Every row gives one point. To make a cloud, some directions were put in groups of two or more. Within a group, all points are equally far from the middle, so they leave a hole (a ring in 2 directions, a hollow ball in 3). The other directions are filled evenly. Then the cloud was stretched, turned, moved and blurred a little. How many holes are there, and how many directions does each take, smallest first?
In the rows, zero is written as 100.

Cloud (21 x 3)
135  91  106
54  64  76
57  81  46
118  149  110
89  71  102
45  122  38
147  100  154
97  185  98
71  108  22
70  121  8
67  101  26
46  138  47
65  48  90
115  98  169
120  85  140
49  22  84
66  61  113
95  121  22
90  127  32
54  72  25
110  143  54
Holes: 0

Cloud (31 x 4)
129  137  59  79
36  140  65  104
118  86  36  87
112  110  35  54
118  158  112  56
129  85  56  63
133  80  66  87
52  40  129  90
14  110  113  121
5  96  116  108
105  50  92  110
33  92  162  101
25  57  56  113
72  39  51  92
44  113  92  37
15  55  86  89
119  90  65  118
78  80  167  98
20  138  102  82
57  128  31  87
55  145  47  84
29  139  79  107
38  148  72  94
139  88  93  84
87  90  39  125
49  35  76  82
76  109  70  28
89  43  68  67
23  78  106  136
78  98  137  135
77  92  49  38
Holes: 1 (4)

Cloud (83 x 8)
137  131  113  103  52  99  89  29
97  118  99  140  130  70  79  121
123  66  111  108  136  121  110  62
100  128  111  70  55  71  121  26
117  87  127  172  41  71  84  74
107  123  91  47  78  40  112  75
79  24  139  124  88  69  78  139
90  78  98  111  5  72  57  117
69  100  113  170  72  140  65  99
53  34  107  104  106  118  108  62
64  97  80  141  93  97  55  133
125  142  75  149  133  138  53  81
123  123  91  104  119  104  31  158
83  56  138  170  103  104  64  69
113  92  103  150  131  131  24  80
117  93  161  132  58  89  86  67
97  33  110  99  60  60  44  103
84  143  114  73  89  73  31  139
86  140  104  62  80  118  70  64
90  114  129  172  76  141  70  111
46  79  160  91  90  74  56  73
79  120  123  103  177  109  110  120
129  99  127  104  47  87  52  28
62  147  97  110  115  81  123  126
50  80  138  43  128  111  105  79
57  61  119  49  112  65  121  71
103  152  89  49  83  58  57  84
103  72  121  86  40  100  116  49
106  149  93  122  82  45  92  86
97  134  80  61  148  90  40  72
138  121  81  150  44  109  58  64
126  148  78  70  150  89  102  71
89  118  116  50  106  80  133  40
89  156  68  134  60  77  87  106
129  83  107  98  70  29  79  55
86  90  175  103  54  75  79  111
68  100  104  154  116  139  75  167
116  81  127  113  131  127  119  50
116  81  145  92  146  115  45  83
49  87  102  78  95  72  79  168
43  99  105  69  153  107  87  150
133  160  99  59  73  76  100  75
132  128  81  96  132  135  106  62
115  132  50  86  103  122  70  101
51  63  104  157  119  138  87  111
109  111  57  90  38  64  91  124
43  86  169  87  120  87  112  99
55  68  112  135  159  117  57  100
105  116  47  104  115  102  51  93
38  66  138  116  78  60  127  110
59  71  105  113  124  75  38  106
113  100  124  72  74  62  123  25
74  60  130  92  90  48  144  116
62  47  85  119  97  119  123  124
73  110  103  173  55  84  103  119
51  47  150  61  90  83  64  66
84  111  109  129  46  120  157  132
92  107  72  93  32  46  126  94
105  73  77  136  119  107  123  53
132  135  100  161  38  84  72  126
103  76  53  103  94  90  97  83
115  118  61  89  76  112  50  133
77  59  141  168  105  137  108  84
115  100  63  105  90  52  117  83
73  56  102  122  75  65  153  106
104  96  108  112  135  125  54  168
86  126  119  53  70  85  131  142
120  102  120  126  153  142  80  106
105  105  106  84  25  101  113  61
52  49  91  118  121  131  109  105
99  79  80  89  132  113  45  45
127  84  127  142  30  85  125  70
109  114  127  108  119  119  126  23
105  151  135  126  124  135  97  101
100  69  153  66  115  91  114  69
112  143  98  72  102  55  135  87
66  89  130  119  31  79  145  152
63  93  146  80  37  62  85  156
89  126  92  134  72  47  80  82
71  44  108  129  48  87  139  141
80  87  120  64  23  52  134  92
103  106  132  68  35  85  125  100
88  131  105  49  51  50  63  96
Holes: 2 (4, 4)

Cloud (90 x 9)
149  91  118  75  39  154  74  103  52
112  41  54  98  98  124  82  113  153
99  120  155  80  101  54  79  80  106
93  98  63  172  114  110  82  93  52
148  153  98  118  118  80  116  43  40
123  137  138  69  52  60  70  87  107
75  153  50  120  124  82  121  111  100
135  49  128  91  89  85  139  95  150
118  164  110  112  140  101  62  123  61
109  84  80  164  133  112  92  111  27
120  123  106  39  133  107  67  42  83
108  122  74  95  27  143  71  98  70
152  112  57  121  44  81  89  107  82
68  65  101  151  84  101  128  102  69
73  54  122  48  56  107  107  107  173
92  19  77  89  92  89  113  81  131
78  99  89  87  126  136  97  108  38
75  159  96  97  131  58  90  94  166
127  124  132  134  96  84  132  64  25
122  86  69  134  132  27  114  79  110
130  142  70  73  118  140  73  102  42
128  86  57  68  73  74  93  128  145
136  64  126  54  48  131  152  31  114
120  103  84  29  105  140  124  90  90
85  89  88  93  97  104  145  50  162
137  132  116  106  87  91  123  30  28
79  139  87  95  97  98  79  54  166
118  135  84  67  88  139  110  78  130
113  81  85  75  40  123  83  27  129
135  131  67  136  150  82  152  113  50
109  54  77  87  43  134  152  97  89
88  108  86  88  95  90  141  32  136
92  42  71  74  125  72  130  94  124
117  110  127  90  13  134  111  35  105
105  99  84  77  148  80  136  75  44
129  146  144  53  123  72  71  56  102
124  104  88  144  110  114  47  82  29
125  58  102  41  15  141  94  74  143
84  88  133  71  50  136  86  19  90
131  96  95  111  46  50  109  53  144
100  154  78  101  163  88  71  135  124
54  122  100  111  149  98  131  113  129
70  126  82  80  106  87  114  92  181
129  156  138  64  55  109  47  79  99
111  85  110  99  105  116  82  5  107
109  57  118  91  150  96  78  106  103
143  70  96  140  107  84  49  95  83
147  73  52  75  96  90  115  117  71
133  76  129  108  90  149  113  46  45
104  59  153  72  20  94  78  39  170
112  87  70  97  58  69  147  67  122
133  123  61  164  86  85  64  144  73
98  108  63  79  127  80  61  136  171
99  48  117  105  52  169  76  69  111
81  92  102  76  136  121  147  118  143
109  94  124  51  53  136  43  116  110
71  157  118  111  154  88  66  80  121
129  71  125  35  52  89  142  36  151
158  124  99  29  90  111  77  62  91
124  141  56  114  165  98  112  81  33
58  86  84  162  110  93  119  118  96
74  119  95  165  133  61  128  100  80
71  126  108  104  73  102  101  154  98
154  124  85  121  77  95  122  98  8
76  145  99  135  76  82  100  47  88
68  129  135  88  55  74  65  79  169
112  87  118  72  85  151  85  53  160
133  117  112  93  23  74  51  71  152
123  91  128  107  8  102  49  51  123
92  95  56  112  100  65  120  137  74
92  125  101  103  122  150  136  106  40
127  80  85  123  140  115  95  54  120
112  132  132  25  119  86  65  65  125
125  164  113  75  72  59  100  49  75
95  70  97  84  52  126  119  152  132
70  102  109  96  56  123  34  56  134
137  55  116  52  25  126  65  101  110
108  147  76  77  165  67  89  64  61
67  133  148  75  66  106  123  54  133
142  137  88  105  70  100  96  143  111
149  66  90  39  101  101  123  42  101
96  89  71  49  59  98  75  97  181
108  109  131  41  73  114  39  97  107
121  109  53  85  88  134  62  120  136
115  138  95  68  156  69  114  36  141
113  69  86  86  156  114  160  80  113
63  44  137  108  58  114  120  62  112
169  137  83  70  91  87  107  111  87
94  106  154  69  114  103  103  49  58
136  65  113  51  128  140  127  88  83
Holes: 1 (9)

Cloud (98 x 9)
116  94  128  114  97  139  73  62  83
87  78  74  74  85  134  177  147  94
104  102  80  98  122  155  144  94  138
106  63  90  52  104  67  120  144  48
105  149  29  96  112  120  116  67  62
95  79  82  43  39  61  87  113  108
113  87  47  147  107  86  118  112  84
73  85  74  113  92  83  95  76  147
62  107  123  88  99  89  93  144  100
102  145  77  40  109  150  92  75  65
134  69  65  136  83  101  82  68  141
96  130  72  88  152  80  97  112  39
67  103  59  112  75  44  127  126  116
111  100  119  64  84  113  76  34  110
111  54  81  106  104  110  105  143  75
114  126  62  89  90  76  86  119  114
69  62  128  166  112  51  132  95  114
118  134  79  98  84  70  75  50  105
100  137  112  113  124  140  144  65  89
67  84  118  155  142  111  129  131  73
66  96  136  74  88  100  48  110  104
122  130  5  59  108  121  98  98  120
102  124  28  79  119  119  96  107  136
70  124  106  114  140  107  80  65  130
71  37  120  44  90  124  45  118  76
97  122  109  58  93  122  69  120  116
100  136  12  89  147  114  143  98  72
129  50  134  90  90  134  62  47  118
59  95  89  52  83  109  91  88  169
109  92  89  79  137  99  136  127  79
115  86  83  84  72  94  156  124  110
43  103  121  67  97  122  112  104  126
45  93  18  90  158  75  122  105  72
79  110  97  131  132  181  110  93  130
90  70  159  123  99  100  129  58  126
75  37  65  40  85  108  85  93  123
116  92  89  15  62  90  73  94  111
95  86  124  133  101  98  118  110  143
105  122  181  59  83  111  93  84  129
72  53  95  77  112  101  89  127  139
144  119  104  121  102  107  90  143  123
100  153  82  84  108  81  89  91  155
58  106  91  45  130  107  148  106  94
111  85  142  120  100  55  130  120  60
43  127  88  90  115  98  142  84  104
83  115  17  85  66  96  128  57  119
84  118  104  176  146  97  117  69  128
67  76  118  108  63  118  44  95  71
120  122  5  90  128  93  62  125  104
87  127  82  119  137  136  68  102  81
79  100  136  71  53  106  53  76  100
91  73  101  86  129  78  83  106  153
103  122  117  87  115  134  110  122  51
66  58  121  69  69  132  152  104  99
111  144  56  127  106  60  127  76  78
123  91  158  82  46  74  143  54  88
132  91  51  33  68  128  122  127  111
143  84  115  107  68  101  125  48  102
138  86  72  128  121  120  98  111  48
54  71  85  109  105  94  88  34  103
103  79  129  95  55  141  133  77  83
124  99  72  116  71  115  122  88  157
109  70  114  71  79  35  93  109  95
125  98  28  83  131  99  133  92  65
62  110  122  62  78  171  86  108  136
102  72  34  101  85  81  127  94  118
65  97  75  120  117  115  112  70  111
57  70  74  124  143  92  119  103  74
84  66  95  141  98  105  139  152  100
98  57  98  40  79  50  67  64  142
82  71  122  100  123  105  138  98  68
98  170  59  76  108  92  121  47  105
112  133  112  115  148  89  91  82  132
92  179  87  90  138  90  113  59  85
114  91  67  35  44  83  126  121  104
78  59  180  87  90  107  102  113  103
80  72  155  8  74  89  96  100  83
99  96  100  67  146  148  85  122  110
91  79  132  97  85  76  87  98  141
114  88  123  45  95  145  105  72  103
75  83  115  105  74  74  72  114  94
132  89  105  103  87  144  51  77  90
127  84  74  80  97  52  120  50  122
110  79  96  104  116  107  69  79  154
105  106  67  85  73  126  105  70  106
59  56  80  90  108  126  100  104  84
66  115  78  110  125  125  40  98  143
122  102  133  153  122  88  92  129  106
116  137  98  21  68  123  102  135  123
120  144  107  124  77  102  139  75  58
65  93  121  77  60  83  127  83  83
80  92  71  111  103  56  107  124  59
121  99  134  138  140  74  75  49  96
99  77  94  108  124  118  115  166  74
107  86  76  65  130  102  75  59  74
90  107  72  125  44  68  159  95  66
109  137  123  92  104  124  128  44  47
74  102  80  121  123  190  87  119  140
Holes: 0

Cloud (105 x 9)
74  97  73  128  45  85  112  104  71
91  77  67  127  98  85  104  102  90
63  95  108  143  38  96  94  99  107
89  93  104  47  102  83  65  70  98
139  39  103  97  100  91  133  42  103
82  139  134  53  76  112  102  107  77
83  133  156  105  93  129  79  106  143
142  97  120  50  76  115  122  79  90
72  133  123  122  94  67  76  137  103
86  111  52  124  55  62  91  88  86
139  68  119  43  94  91  76  70  118
136  112  47  108  48  69  108  59  67
86  72  120  57  88  66  101  60  142
86  136  64  48  97  113  134  93  124
117  82  40  86  89  71  23  109  123
94  128  117  93  94  133  151  58  126
140  104  144  118  77  94  124  113  146
74  57  86  63  93  87  42  99  117
112  64  80  130  136  82  119  58  163
54  98  95  96  96  174  121  116  110
84  89  96  61  134  93  85  85  144
156  115  116  102  58  44  162  76  70
90  149  109  90  101  74  69  105  75
118  111  155  100  66  110  157  86  91
112  118  139  70  88  96  130  85  113
43  120  79  78  74  57  87  136  109
125  165  121  123  104  84  96  83  124
130  99  86  110  43  104  71  117  110
130  83  119  97  84  77  62  49  127
130  91  89  49  144  77  82  64  122
78  133  83  162  74  75  96  110  110
108  138  58  116  60  115  107  78  108
138  41  114  118  84  105  131  54  143
89  78  130  61  121  29  59  92  135
116  113  59  98  56  109  149  61  103
142  113  54  107  41  120  126  69  66
92  80  109  65  91  73  119  49  100
132  69  101  62  113  74  117  60  92
107  45  67  59  88  100  114  90  97
80  60  91  114  54  131  72  124  100
41  139  130  92  66  88  86  116  112
48  137  55  67  103  81  142  100  116
77  141  79  84  76  108  110  114  165
69  73  64  83  85  161  94  93  89
94  130  53  91  64  38  90  71  132
44  98  79  137  54  126  131  125  114
138  75  115  126  87  110  104  40  140
106  133  125  106  51  130  80  113  142
121  81  131  108  63  151  77  91  85
85  80  86  129  98  19  89  98  91
88  69  83  87  140  49  93  56  153
97  91  53  96  103  97  139  59  131
98  87  82  182  62  69  140  111  84
73  127  56  90  74  87  156  96  119
113  79  88  61  105  119  115  107  124
52  96  120  127  113  47  99  129  144
50  176  104  130  62  94  111  123  92
114  147  90  120  39  51  153  80  80
83  87  78  116  141  76  118  71  154
91  58  52  112  95  55  90  87  145
145  140  113  156  99  74  121  70  118
82  45  133  51  65  82  119  102  128
121  162  84  72  64  97  98  104  97
93  121  63  94  89  112  61  95  63
90  89  155  87  106  54  104  124  114
95  92  54  125  129  131  90  107  126
159  54  114  110  100  135  84  72  158
83  43  112  149  90  57  78  81  124
128  156  116  74  118  117  122  84  115
120  89  146  114  98  97  52  84  135
100  119  45  127  91  63  123  71  131
78  87  66  139  62  145  63  102  116
58  150  117  89  51  116  86  113  94
84  104  78  145  41  86  93  100  109
101  109  56  124  56  69  138  99  93
102  32  90  107  80  28  76  96  88
65  78  116  65  91  108  81  77  133
148  86  97  119  83  71  89  120  144
137  88  64  167  92  101  65  102  122
147  93  119  104  75  110  95  65  119
141  130  144  125  72  77  74  124  130
108  152  87  99  104  44  173  77  111
145  61  67  104  78  80  119  40  124
147  125  70  70  104  106  103  62  109
125  112  57  137  93  5  54  78  122
113  131  56  105  122  114  95  79  157
65  77  70  103  86  100  67  124  134
78  128  122  94  38  99  119  94  61
73  104  159  106  82  80  120  113  108
102  73  127  51  115  105  74  101  131
78  128  114  116  76  126  108  84  80
97  59  112  83  115  57  101  86  162
53  112  56  72  93  67  107  86  74
79  92  130  111  52  87  137  81  66
118  110  112  78  111  12  102  64  153
110  133  63  127  94  23  46  77  104
111  125  95  70  76  103  72  46  105
71  97  88  135  37  110  95  138  124
99  72  144  94  78  55  63  128  97
151  75  124  81  105  113  104  68  109
92  115  108  92  72  66  87  53  89
121  58  168  125  101  74  138  118  160
155  83  58  99  75  96  81  81  115
139  69  131  87  106  170  103  85  95
114  37  144  97  113  136  80  114  156
Holes: 1 (3)

Cloud (91 x 9)
80  68  52  114  45  90  100  133  113
126  101  55  87  37  83  145  78  127
103  162  69  130  69  62  115  74  111
109  73  84  130  128  85  138  115  78
96  92  79  60  129  134  67  89  93
101  72  96  115  99  126  60  70  142
80  115  81  75  98  86  50  115  112
126  5  74  85  108  107  89  113  119
142  41  56  135  110  123  114  88  120
42  153  115  128  95  72  100  86  111
125  131  96  159  64  95  131  100  122
69  122  52  106  116  124  102  78  121
153  106  105  91  122  129  109  86  93
95  87  89  57  100  155  107  114  87
88  82  65  134  77  67  92  74  174
20  81  100  140  118  117  136  76  101
145  84  73  85  119  87  133  125  132
68  116  44  118  109  60  130  66  136
77  61  85  103  67  82  155  132  124
153  105  91  52  112  106  68  88  111
86  51  75  126  53  122  74  107  97
76  108  61  157  52  61  105  80  154
106  40  120  117  95  104  99  82  98
88  95  74  103  64  100  153  133  104
117  136  127  94  137  105  118  143  71
115  129  68  31  102  93  125  91  119
70  40  66  69  95  127  135  106  147
78  132  65  150  66  68  110  106  120
81  39  82  95  95  95  156  90  109
101  103  79  91  78  92  93  147  62
37  86  83  141  135  106  159  81  93
106  50  91  111  121  100  92  74  87
131  43  69  57  63  123  67  96  136
57  64  104  129  116  125  77  137  67
91  132  99  146  110  92  52  101  102
88  43  110  72  81  100  119  122  146
112  147  70  113  111  135  102  80  115
93  92  109  127  128  55  110  108  100
99  114  73  167  140  95  113  84  108
93  63  91  79  114  141  54  135  86
103  81  99  113  105  92  162  116  131
41  101  128  82  106  135  96  144  96
49  164  119  126  120  109  120  75  120
113  155  59  104  107  66  109  71  84
33  106  73  136  138  101  117  147  108
119  46  61  98  95  94  148  142  153
126  75  98  92  138  150  77  140  74
140  123  47  89  88  122  105  79  124
104  44  123  80  48  111  85  113  133
83  84  109  45  75  116  84  136  114
106  129  81  78  63  122  114  116  81
123  77  77  30  68  115  85  131  118
81  94  64  178  93  91  110  51  148
119  45  20  97  57  87  124  105  141
58  94  144  77  104  119  77  110  95
101  140  114  106  106  80  117  144  75
108  53  103  68  165  128  83  152  72
87  43  130  97  95  143  98  141  107
124  139  96  91  124  114  131  57  90
94  49  35  74  92  87  118  93  139
95  90  70  104  60  84  60  128  139
132  53  56  86  83  55  101  112  148
102  133  103  91  52  71  63  104  95
61  127  130  86  117  68  89  64  105
142  97  48  61  39  101  116  89  153
98  137  108  120  158  92  65  120  94
124  99  73  105  59  149  96  64  135
101  55  84  121  67  74  76  159  113
112  118  138  79  95  107  65  100  113
109  114  100  118  174  118  91  147  71
58  119  93  134  114  69  158  110  110
49  61  73  116  100  72  114  54  142
104  105  92  51  62  101  88  94  83
77  73  83  119  86  112  88  161  136
147  129  96  107  61  78  74  44  102
96  38  52  107  50  57  139  108  139
69  52  111  88  66  113  98  73  120
93  158  88  114  47  90  112  93  124
106  135  95  147  140  85  109  66  79
134  99  35  100  66  87  119  130  145
88  95  64  131  65  44  138  81  147
79  68  92  77  149  73  96  113  130
118  76  74  80  122  127  67  126  67
79  108  119  140  138  74  131  77  102
134  86  89  78  96  92  127  157  124
97  131  85  96  85  99  115  141  134
61  50  93  135  105  147  104  128  138
77  105  79  77  98  83  166  112  128
123  109  53  94  48  53  129  88  120
128  87  80  82  71  83  135  137  146
118  109  97  88  62  131  99  136  71
Holes: 2 (2, 6)

Cloud (94 x 9)
115  79  124  114  139  129  91  117  77
126  112  99  76  41  118  94  5  60
73  54  95  78  73  39  76  73  131
92  103  55  118  103  55  69  93  109
97  106  96  87  145  93  60  84  129
108  115  124  59  84  142  69  90  43
80  77  86  135  144  131  126  40  77
93  54  129  98  120  76  56  64  110
56  93  86  84  67  80  144  143  94
153  129  25  104  85  55  89  112  91
94  80  74  113  128  50  101  101  46
133  125  51  150  52  112  87  100  98
90  85  97  144  113  28  102  132  143
90  53  95  77  59  46  137  95  85
116  97  82  67  70  105  118  104  17
107  79  100  117  56  92  156  22  57
105  43  79  94  36  69  118  58  119
70  93  97  70  57  154  139  11  77
118  99  118  91  115  72  91  118  63
12  74  150  85  113  128  107  90  46
77  119  106  40  147  124  100  98  94
108  82  86  123  41  144  135  56  87
67  99  84  128  81  150  162  33  12
109  58  144  116  77  125  130  72  88
75  73  120  66  116  120  168  85  101
110  93  82  71  51  85  118  77  51
52  46  115  114  97  60  122  132  157
95  107  93  114  55  149  174  75  42
64  116  73  36  91  143  98  131  65
75  79  95  68  62  107  62  125  71
127  55  61  154  92  84  152  73  130
71  84  58  107  54  59  122  37  106
86  74  107  162  108  43  104  76  118
162  47  75  128  100  114  78  126  107
75  158  61  61  88  85  99  34  59
47  90  72  76  64  78  166  55  57
67  44  45  74  97  122  103  71  106
50  76  122  131  148  149  137  26  115
143  94  104  84  49  61  75  57  103
150  104  91  142  81  163  118  105  91
77  104  55  106  113  138  131  69  96
108  126  82  132  107  41  129  111  100
96  64  104  45  158  77  143  130  98
91  90  101  123  122  186  119  70  85
165  84  86  88  61  125  83  180  121
105  76  106  146  140  115  133  155  137
48  97  84  119  83  158  147  20  105
27  62  86  51  117  89  128  154  67
100  71  95  132  49  61  95  94  73
87  31  82  158  58  41  122  51  88
64  69  83  103  152  103  81  157  120
43  53  42  87  115  91  90  131  112
55  91  51  106  133  102  148  94  88
80  122  105  136  69  65  97  96  99
14  71  154  116  111  114  95  82  88
151  122  44  130  57  105  121  125  86
77  98  60  106  144  48  112  100  75
53  117  120  109  104  79  118  80  40
108  103  83  160  92  169  98  85  132
113  134  61  129  108  100  131  79  105
133  108  111  96  127  156  100  85  55
81  56  84  167  62  139  122  43  62
131  60  88  101  88  127  97  157  138
41  109  81  62  72  128  144  92  51
100  81  42  121  108  28  73  154  82
75  79  123  46  146  133  153  94  37
57  75  152  86  104  108  98  55  92
86  135  124  75  90  100  81  101  48
108  33  120  119  121  109  143  72  84
159  129  90  157  90  173  78  121  85
40  120  79  60  159  121  94  82  77
131  59  116  116  66  111  52  77  84
112  74  58  109  44  142  68  74  49
104  88  75  54  87  85  69  190  120
160  68  116  123  89  67  38  156  132
69  57  94  83  66  134  79  111  102
90  63  126  83  121  55  111  159  112
117  58  133  89  92  83  155  112  118
61  46  120  79  87  116  52  87  64
178  139  112  91  124  107  96  116  95
60  103  80  119  51  121  157  40  47
111  113  74  73  43  147  86  136  30
96  91  40  61  78  47  105  88  151
111  43  114  132  74  134  136  131  111
115  76  74  137  129  120  71  81  69
151  80  78  126  53  39  91  82  101
128  82  80  149  43  143  116  47  104
42  77  54  89  138  86  170  96  94
83  33  102  107  92  89  88  141  169
129  98  98  108  85  127  170  93  39
61  81  57  131  116  99  149  52  92
98  40  117  85  147  88  120  133  64
32  83  116  133  49  93  94  41  93
103  111  97  115  144  138  32  113  61
Holes: 1 (4)

Cloud (105 x 9)
79  136  51  109  122  44  128  80  129
54  86  96  89  114  97  149  133  101
77  22  82  46  103  116  73  102  107
95  92  121  65  24  98  107  68  99
37  112  85  60  63  95  73  128  77
65  115  90  82  128  148  88  42  80
54  75  96  102  124  17  118  120  135
85  71  104  124  153  98  67  133  74
113  78  66  84  46  87  142  108  125
81  118  61  149  112  49  87  99  145
95  105  61  126  117  127  67  113  41
74  102  136  72  47  124  94  99  69
52  167  101  69  47  61  102  106  104
78  111  134  81  85  65  141  110  99
142  105  95  143  85  69  39  69  85
80  128  128  117  120  49  64  60  144
92  57  65  51  92  103  81  71  136
147  104  46  68  90  110  111  75  78
103  112  53  133  137  75  40  107  141
105  140  107  86  120  178  71  89  79
143  159  29  109  103  108  136  92  95
104  48  76  120  147  71  55  140  152
75  144  93  122  106  52  116  55  129
86  78  33  126  107  51  128  111  106
128  137  99  95  122  49  108  43  117
78  102  90  95  38  47  71  80  89
173  99  75  107  71  159  102  110  67
98  86  93  185  92  86  127  93  96
61  110  129  51  124  94  67  166  123
33  127  139  68  83  100  105  169  97
122  117  96  52  165  163  87  153  102
57  152  118  90  117  92  123  154  98
151  78  36  128  170  66  126  80  113
180  93  97  89  139  109  88  139  113
64  139  135  97  159  114  96  149  146
42  37  103  56  95  95  35  66  101
42  49  114  115  112  92  70  97  151
32  118  47  71  62  106  131  110  79
105  105  81  37  118  88  80  142  114
133  67  109  98  138  72  110  137  110
41  134  99  50  40  85  69  140  101
96  127  131  65  103  107  74  37  92
63  63  112  128  104  52  53  61  155
15  118  45  54  93  75  102  142  132
106  77  116  48  116  101  110  165  128
95  26  37  136  91  67  53  64  113
132  83  150  175  82  113  111  142  108
77  68  60  25  50  53  120  91  129
144  105  35  187  140  49  111  72  111
47  87  78  151  82  77  89  96  58
85  77  48  114  89  31  58  85  106
142  121  41  102  146  112  106  89  144
58  105  79  98  100  141  92  57  86
106  59  74  128  115  103  131  154  144
118  103  119  76  133  75  127  117  122
132  111  58  63  129  72  101  90  146
33  166  67  90  121  144  65  82  99
63  186  69  109  85  110  133  95  105
93  188  114  149  126  102  59  124  118
162  79  63  114  103  106  87  79  131
160  62  47  147  174  109  126  98  102
58  128  39  112  110  43  76  76  106
75  149  101  150  100  63  113  86  96
113  52  85  146  170  128  45  70  104
100  110  92  96  183  86  79  151  124
63  101  75  180  133  93  60  107  109
117  149  119  55  105  74  106  58  105
92  158  106  166  127  73  84  72  104
69  82  5  92  167  105  90  68  91
133  123  73  96  130  143  72  103  38
115  118  61  133  128  72  31  107  122
153  97  69  140  76  109  121  58  62
73  51  61  106  67  125  133  115  88
60  144  28  103  143  83  123  91  131
125  84  70  183  152  124  73  89  124
134  62  78  176  127  63  144  105  89
148  93  89  126  92  129  108  95  35
56  110  58  76  47  42  95  65  94
14  117  112  28  103  121  59  164  118
95  182  131  122  123  120  94  94  124
104  118  118  66  71  38  106  108  132
59  163  88  132  73  76  82  121  123
139  35  93  104  56  108  90  58  81
45  148  56  100  144  79  41  56  78
105  69  79  84  73  16  121  92  128
25  132  52  80  106  87  100  123  158
86  114  43  75  181  130  80  139  146
23  67  112  144  100  73  113  107  105
108  119  104  130  188  68  72  125  104
149  63  91  106  148  91  55  135  148
62  103  78  92  69  33  77  77  156
61  91  66  68  140  63  111  113  78
70  55  115  97  154  120  88  93  87
111  107  68  170  66  111  66  98  111
68  130  64  164  148  99  97  124  74
160  102  62  110  159  164  132  149  98
87  51  152  131  133  52  56  98  142
66  84  80  148  60  113  133  138  115
38  110  90  64  121  101  73  83  51
148  67  89  88  130  117  47  127  92
71  92  135  140  105  57  98  118  160
88  91  150  90  124  38  59  72  137
27  106  68  54  142  83  45  99  101
77  100  84  27  178  99  67  112  142
124  102  136  110  125  61  47  61  116
Holes: 1 (6)
